Every row gives one point. The points of each table are mixes of a few directions, plus a little noise. Count the directions of each table, and those that both share. Where both have some left over, give the other angles between the two spaces (their principal angles), to ten degrees, smallest first.
In the rows, 128 means zero.

First, 7 rows:
[[193 145]
 [155 134]
 [162 137]
 [ 65 110]
 [ 88 118]
 [118 125]
 [116 125]]
Second, 5 rows:
[[ 64 109]
 [133 129]
 [148 135]
 [188 143]
 [111 123]]
Directions: first 1, second 1, shared 1

First (6 x 4):
[[137 117 169  90]
 [109 144 119 109]
 [117 136 136 101]
 [171  88 164 151]
 [102 156  51 190]
 [129 127 129 129]]
Second (6 x 4):
[[ 97 153 146  53]
 [133 125 113 157]
 [156 103 141 156]
 [101 149 145  61]
 [144 115 116 172]
 [136 123 106 171]]
Directions: first 2, second 2, shared 2

First (9 x 6):
[[135 114 201 150 159 121]
 [125 108 164 148 142 136]
 [114 147 108  38 118 157]
 [ 88  76 125 130 116 196]
 [144 167 144  64 139 109]
 [152 155 130 140 136  87]
 [125 113  94 181 113 124]
 [140 138  81 177 112  99]
 [129 135 104 125 118 124]]
Second, 9 rows:
[[ 90  92 117  95 114 195]
 [142 146 122 136 129 102]
 [ 95  90 135 106 123 187]
 [167 188  79 135 118  55]
 [136 157  76 111 109 110]
 [149 143 146 152 140  92]
 [132 100 210 167 162 127]
 [127 120 145 135 135 132]
 [115 116 121 115 122 152]]
Directions: first 3, second 2, shared 2

First (9 x 9):
[[147 142 133 157 171 117 113 142 215]
 [156 125  84  70 175 113 140  90 105]
 [115 163 123 111  88 159 158 107 126]
 [128 108 100 130 165 145 139 118 120]
 [113  88 172 121  69 115 136 156  89]
 [113 133 146 130  82 117 105 131  67]
 [143 122 111 126 168 123 127 124 149]
 [136 106 170 183 147  90  83 181 184]
 [101 163 112 124  87 176 153 103  98]]
Second (8 x 9):
[[136 109 115 140 110  98 145 108 131]
 [119 148 144 115 148 161 110 149 124]
 [104 181 168  93 183 216  79 184 118]
 [112 165 156 105 165 187  94 166 121]
 [148  83  93 157  82  55 168  81 136]
 [143  95 102 151  94  73 159  94 135]
 [135 112 116 137 113 103 141 112 132]
 [126 132 132 126 131 133 126 132 127]]
Directions: first 5, second 1, shared 0; angles 70

First (10 x 12):
[[124 152 111 120 112 145 143 111 126 137 106 147]
 [102 119 144 137  98  94 111 136 134 138 199 126]
 [ 85 121 146 140  75  80 107 134 138 147 234 132]
 [112 156 111 121  95 137 142 108 129 145 126 153]
 [ 99 101 158 144 103  76  98 149 136 133 227 113]
 [ 98 135 131 132  86 106 122 124 133 145 185 139]
 [155 120 126 125 166 148 133 133 123 113  78 117]
 [170 127 116 119 183 167 144 128 120 108  37 119]
 [160 125 120 122 172 157 138 129 122 111  59 119]
 [175 124 117 119 191 170 143 129 119 104  29 116]]
Second:
[[137 145 126 164 143 150 111 128 131  97 108 136]
 [110  86 164  47  78 147 125 149 128 178 197 121]
 [169 155  87 138 145 113 123 152 117 105  98 131]
 [132  47 186  37 115 157 115 171 125 165 188  93]
 [143 133 105 122 138  97 141 131 122 132 114 123]
 [ 86 114 131 138 141  77 173  76 134 155 119 118]
 [139 126 115 139 155  99 141 122 124 124 101 117]
 [145 145 117 127 117 148 110 151 124 115 129 139]
 [ 51 150 187 217 112 213  97  64 159  97 140 163]
 [145 132 114 141 153 112 131 130 124 115 104 122]
 [148 172  77 137 114 104 136 131 121 122 109 148]]
Directions: first 2, second 4, shared 1; angles 60

First:
[[119 148 163 107 130 124 124 139  99 187 124 115 118 145]
 [147 131 171 121 157 149 147 178 107 175 108  70 141 134]
 [122 125 128 123 128 130 125 128 124 136 129 126 123 123]
 [ 71 110  77  99  89 117  96  70 120 135 157 183  78  98]
 [124 179 151 137 114  91 114 100 124 129 132 170 128 176]
 [128 172 130 149 107  84 114  89 140  90 140 189 133 174]
 [154  75 112 131 154 173 155 173 145 112 113  69 147  81]
 [130  72 112 108 149 177 145 168 124 149 119  68 126  71]
 [156 139 107 173 123 106 132 107 175  33 131 164 160 145]]
Second, 8 rows:
[[136  99 136 115 149 162 144 167 118 157 114  74 132 100]
 [141 108 135 123 146 152 142 159 125 142 117  88 136 111]
 [195 175 156 196 145  99 150 139 174  37 113 141 194 191]
 [ 84 113  93 103 101 121 104  88 117 141 148 164  89 103]
 [178 144 158 162 154 130 152 162 148  94 110 101 173 156]
 [ 89 135 105 113  98 106 103  84 119 135 148 177  95 126]
 [ 94 164 137 113 103  96 102  89 106 159 142 174 100 156]
 [105  87 106  99 127 156 126 136 115 158 132 106 104  81]]
Directions: first 3, second 3, shared 3

First (11 x 20):
[[129 179 145  82 154  88 114 138 172 109 141 192 164 147 121 153 123  79
  151 140]
 [112 116  94 217  83 132 169 126 128 176  96 105  84 124 111  90 120 163
   88 127]
 [119 144  94 210  83 135 167 112  93 147 112 125 134  81 149 125 126 147
  141 111]
 [131 132 112 209  81 137 166 118 112 160  95 105 104 100 118  96 138 148
  106 123]
 [109 121  84 217  83 135 170 121 111 166 106 112 104 108 132 107 117 165
  111 117]
 [145 118 158  60 161 143  94 124 105  86 155 123 158 120 151 157 139 114
  160 125]
 [ 90  99  86 128 140 133 127 134 122 132 153 134 130 142 155 151  95 160
  140 116]
 [133 198 155  81 153  72 116 143 203 119 127 205 154 164  95 138 126  63
  134 152]
 [137 108 165  33 180 123  82 143 159 104 150 128 125 176 110 137 131 108
  118 144]
 [133  93 148  75 158 141  99 135 129 113 143 104 116 152 124 130 131 133
  119 133]
 [166  98 170  96 133 170 106 113  74  96 132  74 132  94 142 125 162 129
  137 121]]
Second (9 x 20):
[[103 189  92 180 104  92 160 127 150 145 123 192 151 121 135 143 105 114
  148 126]
 [155  77 142  67 164 154 102 128  76  89 149  79 173  69 166 152 147 131
  183 104]
 [176 108 180  87 142 133 112 135 132 119 106  81 122 110  96  97 170 104
  115 137]
 [107 131 104 159 118 107 144 141 165 161 114 141 102 157 104 110 110 137
   99 137]
 [157 178 167 123 116 131 125 111 114 103 123 147 149 106 129 132 155  93
  141 134]
 [113  47 100 127 146 109 133 169 192 188  98  70  63 175  67  72 114 163
   61 140]
 [110 185 136 149 101 156 124  91  84  95 161 182 137 145 172 168 118 129
  142 128]
 [ 87 131  70 167 122 100 154 141 155 159 129 159 131 136 135 138  91 145
  135 120]
 [142 109 160  93 136 171 100 111  83  94 149 102 123 132 149 140 143 138
  130 127]]
Directions: first 4, second 4, shared 3; angles 90

First:
[[130 127 128 128 127 126 130 129 128 131 128 128 128 127 128 131 128 128
  130 125 128 130 129 130 128 127 127 130 126 123 130 128]
 [170  82 150 115 133  77 158 135 131 168 150 147 147 101 130 213 113 150
  148  76 119 134 153 171 130 122 114 148 133  96 169 117]
 [122 177  85 123 113 159 120 136 133 137  91  93 105 142 116  52 137 107
  148 134 135 163 120 113 115 116 132 113  70  78 101 122]
 [108 139 128 136 129 146 114 124 125 105 127 127 124 139 130 104 132 122
  113 154 132 116 116 110 130 135 134 121 141 157 114 135]
 [141  51 195 135 151  74 145 117 120 119 186 182 163 102 148 249 113 162
  102 113 117  78 142 156 147 147 120 152 215 199 173 136]
 [159 100 138 117 130  95 150 133 130 158 139 137 139 110 127 180 119 141
  145  91 122 138 144 157 128 122 117 141 123  98 154 119]
 [117 138 124 131 128 140 121 127 127 119 123 124 124 134 128 110 131 124
  124 139 129 126 123 119 127 129 131 123 128 135 120 131]
 [144 128 121 120 123 119 138 134 131 149 122 123 127 122 123 134 126 129
  143 108 127 145 136 141 125 120 123 131 107  95 134 121]
 [125 151 107 126 122 143 124 132 130 132 110 110 116 135 122  92 133 118
  137 131 131 144 124 122 122 123 130 121 100 104 114 126]
 [ 61 188 106 152 124 201  81 115 122  62 104 108 104 169 128  14 148  98
   91 209 141 107  90  64 129 141 150  99 138 194  70 147]]
Second (8 x 32):
[[137 122  97 163 135 108 125 147 127 121 128 152 116 115  99 122 122 128
  142 142 108 143 130 130 145 149 140 146 136 104 137  98]
 [135 124 118  98 123  87 129 134 106 108 144 142 142 138 131 148 133 160
  179 138 151 128 134 144 140 122 142 132 130 108 137 120]
 [ 75 192 126  97 153 197 136 113 161 127 126  80 143 137 134  70 135 103
   81 134 130 137 101 104 111  99 130 103  91 143  48 181]
 [139 114 126 147  94 109  93 141 107 113 128 147 110 140 129 128 143 146
  161 161 135 115 146 133 124 133 130 138 154 142 155 107]
 [118 169 136 108 116 188 128 128 166 181 112  75 122 127 136  96 141 106
  100 105 120 149 136 130  83  84 103 115  78 116  87 164]
 [156  65 145 158 117  79 120 119  85  93 128 175 119 133 138 171 117 140
  141 136 139  92 129 124 159 173 133 135 185 162 199  90]
 [126 149 128 106 145 169 162 106 145 157  96  86 128 127 137 101 114  90
   92  79 131 148 106 111 123 120 116 103  74 102 108 147]
 [141  88 145 147 141  89 132 137 127 125 162 167 141 107 122 189 120 150
  128 130 111 113 141 149 141 142 129 152 175 147 153 118]]
Directions: first 2, second 6, shared 2

First (9 x 32):
[[126 159 127 151 141 141 134 147 138 137 137 132 124 142 125 142 120 122
  135 123 118 130 121 119 119 132 123 112 125 107 129 106]
 [121 127 122 112 129 130 125 124 127 120 119 120 113 123 143 120 139 151
  120 121 127 131 131 123 136 140 151 116 136 137 126 145]
 [147  98 140  95 120 105 117 118 121 119 132 130 143 153 121 118 116 109
  130 140 119 142 127 148 122 119 105 146 125 147 133 155]
 [147 116 162 133  97 127 137 106 133 129 137 159 133 121  69 125 136  99
  124 127 134  97 111 133 148 105 116 163  81 153 109 123]
 [131 151 105 106 138 141 115 139 129 126 134 141 132 125 146 125 136 152
  150 102 109 134 135 133 133 130 150 118 129 130 109 162]
 [110 123 132 119 119  99 134 128 114 157 112  88 127 155 118 120 106 111
  126 167 114 121 128 127 123 104 100 162 155 101 134 120]
 [108 160  92 122 146 132 122 150 122 151 124 107 134 130 160 130 117 149
  152 124 107 137 143 126 122 121 135 125 161  93 122 139]
 [153  50 131 144 126 122 120 108 114  92 140 148 172  76 139 130 130 107
  116 128 189 146 149 153 114 134 102 133 119 162 159 111]
 [108 170 141 166 137 158 147 136 150 120 120 126  75 129 129 142 153 153
   96 114 136 119 107  89 134 167 168  74 120 122 132  91]]
Second:
[[135 109 151 124 127 136 138 127 124 125 127 138 123 119 125 132 147 126
  119 121 127 132 116 136 144 131 135 117 130 140 120 114]
 [125 141 117 136 120 117 139 124 135 133 119 117 138 143 135 121 121 118
  144 138 128 128 123 130 112 124 108 140 126 120 143 136]
 [140 142 139 122 129 134 144 128 134 123 120 136 116 133 122 132 139 126
  131 121 121 122 120 122 125 118 126 123 116 124 125 118]
 [133 150 114 127 130 116 138 131 147 129 118 120 132 157 125 125 120 123
  151 139 120 119 117 122 101 114 110 136 112 117 143 144]
 [129 163 114 138 123 126 132 124 125 126 122 127 121 128 131 128 124 121
  133 120 130 120 143 119 123 121 120 131 126 113 130 121]
 [101   7 180 129 116 133 120 116 100 143 148 126 159  98 145 118 149 121
   94 145 145 174 100 176 174 172 147 125 167 177 123 123]
 [121 129 104 129 129 114 118 134 144 135 128 112 145 152 128 121 105 132
  149 148 126 128 122 126 101 124 114 142 122 124 148 159]
 [126  59 179 122 122 145 133 119 104 129 141 143 128  96 131 131 161 124
   94 122 135 150 111 153 172 150 151 111 150 160 107 101]
 [139 154  96 111 153 128  96 155 152 119 135 126 120 146 104 135 100 159
  140 129 115 106 139 103 100 111 145 126 105 120 123 163]
 [131 226  87 145 127 133 118 125 114 118 125 136 100 110 131 135 112 127
  122  94 137 102 190  92 128 116 126 130 125  87 115 105]]
Directions: first 6, second 4, shared 0; angles 40, 50, 50, 60

First:
[[186 152 125 164  99 135 131 101 156 117 134 169  55 126 148 101  64  86
  187 132 200 173 118 124  62 136  70 141 168  96  75 119]
 [ 83 130 146 131 120 118 110 120 145 151  95 108 170 153 146  99 120 152
  126 154  97 126 153 118 148 106 160 113  99 153 118 128]
 [116 114 137 174 133 143 112  97 156  95 134 104 136 125 106  96  84 124
   98 178 202 135 152 135 133 148 135 138 135 127 138 101]
 [142 134 135 170 114 137 118  97 160 111 127 133 103 131 131  92  71 109
  143 161 196 154 141 127 101 137 108 137 146 116 103 110]
 [112 130 133 120 126 122 124 132 128 141 116 123 144 137 136 125 135 138
  129 129 103 124 133 124 137 117 140 121 115 138 126 132]
 [ 74  87 133 139 167 142 115 125 122  94 143  68 194 116  76 133 150 157
   36 167 147  91 153 144 193 151 182 131 107 150 197 107]
 [193 161 111  98 104 117 153 148 109 153 133 190  58 124 163 155 138  98
  204  65  98 150  87 120  72 115  72 129 155 101  83 154]
 [ 78 132 141  97 125 108 119 144 123 170  93 112 182 154 151 125 159 162
  128 124  42 112 141 116 160  95 168 106  87 159 126 144]
 [148 145 117  82 120 113 146 158 100 161 123 159 111 131 152 161 169 127
  165  74  57 125 101 121 116 108 113 119 125 125 113 156]
 [147  96 102 103 172 145 151 157  79  86 182 114 127  84  69 194 190 126
   64  95 138  90 102 153 158 166 130 144 144 115 200 128]]
Second, 10 rows:
[[137 170 168  93 159 116 163 145 102 134 127 172 122 100 149 150 177  93
  143 102 147 119  61 102  64  96 146 120 137 119  93  98]
 [ 97 109 154 109 160 107 123 130  97 126 146 103 190 109 100 107 160 119
  117 125 134 126 112 150 108 117 181 106 111 143 128 119]
 [123 106  97 153 110 150 105 105 144 134 117 117 126 147 122 135 101 161
  103 143 103 120 162 143 188 159 125 142 107 121 162 150]
 [189 138  77 138  72 143 113 147 173 130 139 173  39 141 161 161  88 157
  165 105 149 135 144 104 163 197  62 151 144  87 131 156]
 [152 122  81 133  80 126  90 144 140 155 131 162  96 136 155 159 122 187
  167  93 124 121 130 116 183 210 146 136  97  83 144 169]
 [179 111 106 112 107 113 120 162 154  99 190 131  86 115 114 117 101 113
  164 106 186 155 145 136 108 173  57 122 172 121 114 135]
 [ 70 133 180 133 152  97 133 140 124 112 119  72 194 128 116  69 139 108
  128 170 158 140 137 115  85  67 175 103 140 177 105  89]
 [ 82 161 170 159 154 150 163  94 139 120  65 101 146 150 138 108 118 102
   79 195 106 120 141 104 113  34 129 140 140 169 124  86]
 [148 100 116 123 150 160 127 101 142 102 158 131 119 114  95 146 110 118
   67 135 143 115 140 162 157 161  85 140 129 121 158 124]
 [104 131 129 126 136 119 142 110  67 167  89 118 161 139 129 129 163 121
  148 108  33 129 107 148 110  66 173 121 105 138 123 155]]
Directions: first 3, second 6, shared 1; angles 30, 40

First (9 x 32):
[[133  95 108 140 159 125 122 112 117 118 128 166 115 139 107 120 122 147
  119 108 119 139 126 159 123 110 142  94 136 164 145  95]
 [133 182 144 133  98 130 128 142 150 150 133  96 133 132 145 149 140 102
  133 152 141 129 133  91 122 156 115 162 125  89 116 178]
 [154 150 105 174 152 124 110 112 145 150 139 169 100 170 103 152 138 126
  111 121 129 162 133 138  99 139 142 104 147 146 153 143]
 [156 142  99 177 160 123 108 108 142 148 139 179  97 174  97 150 136 131
  108 116 127 165 132 146  97 135 146  95 149 156 157 135]
 [100  55 132  83 137 129 144 128  92  87 114 124 148  87 134  86 108 156
  139 111 114  98 119 155 160  90 129 116 114 151 118  66]
 [ 98  55 135  79 134 130 145 130  91  86 113 120 150  84 137  85 107 155
  140 112 114  95 119 153 162  90 127 119 112 148 116  66]
 [ 91 164 188  59  47 138 158 174 130 122 118  17 181  63 193 117 128  96
  162 171 143  73 127  62 168 148  88 214  94  45  71 171]
 [137 155 128 143 123 128 123 129 141 143 133 127 122 142 127 143 135 117
  125 135 133 138 131 117 117 142 127 134 133 118 130 152]
 [149 153 112 164 142 125 114 118 144 148 137 155 107 161 111 150 137 123
  115 126 131 154 132 130 104 141 137 114 142 137 145 146]]
Second (11 x 32):
[[ 87  61 156  57 108 134 156 143  88  79 109  82 165  60 159  76 105 149
  153 123 119  74 117 134 176  94 115 148 101 123  95  72]
 [146 134 105 163 156 123 112 113 137 142 133 173 107 163 100 145 133 133
  112 119 125 158 130 146 106 133 141  96 145 151 153 131]
 [147 106 135 160 144 133 137  96 108 104 155 136  86 124 145  96 125 134
  137 108 128 118 131 135 122  97 154 143 122 170 122  85]
 [102 114  93  87 141 115 104 162 142 153  86 159 184 140  76 171 126 146
  105 137 113 152 118 155 136 151 102  60 143 106 159 155]
 [129 174 199 122  59 146 164 131 123 111 161  23 114  78 218  90 134  86
  170 155 154  72 138  51 145 128 122 249  93  84  63 144]
 [139 125 138 143 127 133 137 114 118 115 143 121 105 124 145 108 125 125
  137 121 131 118 130 124 126 114 140 149 123 144 118 109]
 [145 206 105 157 122 119  97 148 179 189 123 147 137 182  94 199 151 104
  102 155 138 174 132 108  94 184 113 108 151  87 155 218]
 [133 118 123 136 138 126 127 119 124 124 130 141 121 133 121 126 127 132
  123 121 125 131 127 139 125 121 134 116 131 140 132 117]
 [125 122 144 122 116 134 142 123 116 110 136 105 122 108 153 105 125 124
  141 127 132 106 129 119 138 115 132 156 116 129 110 110]
 [129 103 117 134 149 126 126 118 118 118 127 152 120 132 116 121 124 142
  122 115 122 134 126 147 128 115 136 108 132 153 138 106]
 [127 143  93 131 147 116 101 142 152 161 107 169 150 163  78 174 137 133
  101 133 121 169 125 148 112 157 116  73 150 120 163 165]]
Directions: first 2, second 3, shared 2

First (8 x 32):
[[144 127 119 119 162 175 130 153 147 111 147 155 155 104  70 121 148 103
  109 127 132 129 131  81 136  95 136 127  93 129 102 112]
 [114 112 152 141 109 113 115 121 118 135 110 113 123 134 133 132 130 139
  113 135 131 116 115 145 139 144 130 136 142 104 126 145]
 [ 76 152 124 177  77 109  69 111  90 205 166 173  30 196 226 214  82 175
  208 114  98 156 225 181 106 161 148 177  93 138 192 125]
 [144 143 113 102 132 133 164 129 125 108 113 116 150 126 125 108 126 116
  137 128 132 139 116 124 121 105 123  93 148 158 124 111]
 [153 120 112  93 139 137 160 124 144  93 133 119 164 123 101  78 130  96
  117 137 142 109  95 113 133 100 122  89 147 145 127 107]
 [135  93 126  99 109 153 133 118 133 102 149 137 155 158  88  77 121  84
  114 152 148  81 100 122 156  83 140  88 140 129 145  92]
 [128 119 108 146 144  88  97 108 165 149 183 139  86 125 173 128 115 139
  144 117 118 107 146 138 110 181 112 172 108 115 163 149]
 [130 159 172 148 153 117 156 160 104 120  23  72 162  57 109 166 173 172
   81 114 124 186  97 120 123 155 114 140 153 106  44 184]]
Second:
[[140 143  81 146 103 150 100  97 156 116 153 131 137 146 168  91 107 110
  153 140 127 127 109 106 139  91 183 117 124 193 197  70]
 [120 145  92 107 103 113 122 107 112 160 176 134 120 158 137  96  89 136
  140 129 100 164 155 127 118  78 153 154 112 156 195  94]
 [108 117  98 122 134 130 122 159 155 124 133  65 112 171 131  97 144 123
  139 137  93 182 163 131 111 108 161 131  92 118 156 103]
 [ 77 111 151 143 113 143 139 151 160 114 147 125 145 120 120 138 156 151
  104 133 166 131 172 168  78 150 113 131  93 128  68 201]
 [165 148 153 112 119 107 143  85  66 156 130 212 136  86 118 162  84 130
  123 112 145  64  91 122 158 138  87 133 177 136 120 142]
 [ 98 114 154 161  99 160 138 127 168  96 142 162 168  95 133 145 146 135
  104 135 198  70 134 162  94 165 115 107 115 161  58 206]
 [152 158 139 127 140 117 126 119  72 166 115 184  93 119 142 192 101 136
  162 105 110 119 137 119 148 145 104 140 146 121 131 116]
 [187 103 102  82 144 107 174 160  99 131  87  98 119 151 104 125 109  58
  144 123  62  59 115 130 171 152 132  83 151  88 135 107]
 [112 118 160 144 182 125  92 142 157  97  84  55 122 117 108 104 194 161
   98 138 140 217  87  91 136 117 118 151 138  71 114 104]
 [133  98 155 124 168 127 149 182 136 106  69  79 118 124 100 153 174 112
  118 126 116 117 128 137 134 178 102 105 131  60  63 158]
 [115 153 121 139 103 129 101  81 126 141 172 163 138 121 146 106 105 158
  124 131 152 157 117 114 121  85 140 158 129 175 171 107]]
Directions: first 5, second 6, shared 1; angles 30, 80, 80, 90

First:
[[145 156 110 133 115 143 106 192  98  52 179 134 117 107 146 127 104 102
  128 107  47  93 127  86 157 104 182 198 118 131 129  83]
 [104  87 154 121 147 107 159  38 171 235  57 119 143 158 103 130 161 165
  127 158 243 178 130 187  87 161  50  28 143 123 127 191]
 [108  95 150 122 144 110 154  54 164 216  70 121 141 153 107 130 156 159
  128 152 222 169 129 176  95 155  65  47 139 124 127 180]
 [126 125 130 127 130 127 130 121 131 136 123 127 129 130 126 128 130 131
  128 130 137 132 128 133 125 130 122 121 129 128 128 133]
 [135 141 120 130 122 135 119 156 115  95 150 131 124 119 136 127 118 116
  128 119  93 113 127 110 140 118 152 159 124 130 128 108]
 [141 150 114 131 118 140 111 177 105  71 166 133 120 111 142 127 110 108
  128 112  66 101 127  96 150 110 170 182 120 131 128  94]
 [142 152 113 132 117 141 110 181 103  65 170 133 119 110 143 127 108 106
  128 110  60  99 127  93 152 108 174 187 120 131 128  90]
 [122 118 134 127 133 123 136 106 139 154 111 126 132 136 122 129 136 137
  128 135 157 140 128 143 118 136 109 104 132 127 128 144]]
Second:
[[124 143 126 131 121 146 132 117 142 108 125 127 132 142 134 135 126 124
  142 146 129 116 134 135 142 146 133 109 135 133 136 138]
 [135 148 127 131 121 144 121 143 113  70 135 141 133 136 138 133 103 134
  154 145  86 107 137 129 151 137 147 141 148 145 129 118]
 [142 109 123  91 155  76 131 112 108 189 119 123 127 106 131 119 162 122
  108  96 153 142 124 140 108 123 138 132  98 109 116 113]
 [124 154 112 145 104 170 140 108 175  76 109 113 141 174 135 154 125 122
  146 156 128 130 152 134 136 159 120  95 163 132 141 163]
 [131 147 113 116 145 132 154 130 131 111 120 140 113 135 123 131 115 127
  138 154 118 108 109 133 126 151 141 134 138 125 149 112]
 [143 111 176 121  96 111  40 121  55 109 173 138 187  92 185 107 136 133
  157  74 100 100 189 145 215 104 167 116  98 171  74 126]
 [119 107  80 114 125  61 172 128 115 232 134 101 124 111  99 101 157 147
   67  80 163 149  43 117  96  91 146 119  83  93 121  93]
 [144 119 106 134 161 124 167 160 158 124  91 110  87 150  88 146 122 127
  104 137 118 190 124 102  35 126  81 196 172  88 147 128]
 [104 119 175 171  56 161  45 129  89 102 194 143 183 104 170 101 108 143
  148  98 112  79 149 125 240  91 148  78  98 190  87 149]
 [ 96 116 131 126 162 123 172 135 152 216 127 150  72 100  80 108 125 121
   91 156 182 122  50 113  86 118  95 124  93 108 157 114]
 [151 141 138 124 162 160 134 125 166  72  82 124 107 163 127 167 125 105
  154 164 118 161 193 133  78 167  85 163 184 115 146 158]]
Directions: first 1, second 6, shared 0; angles 30
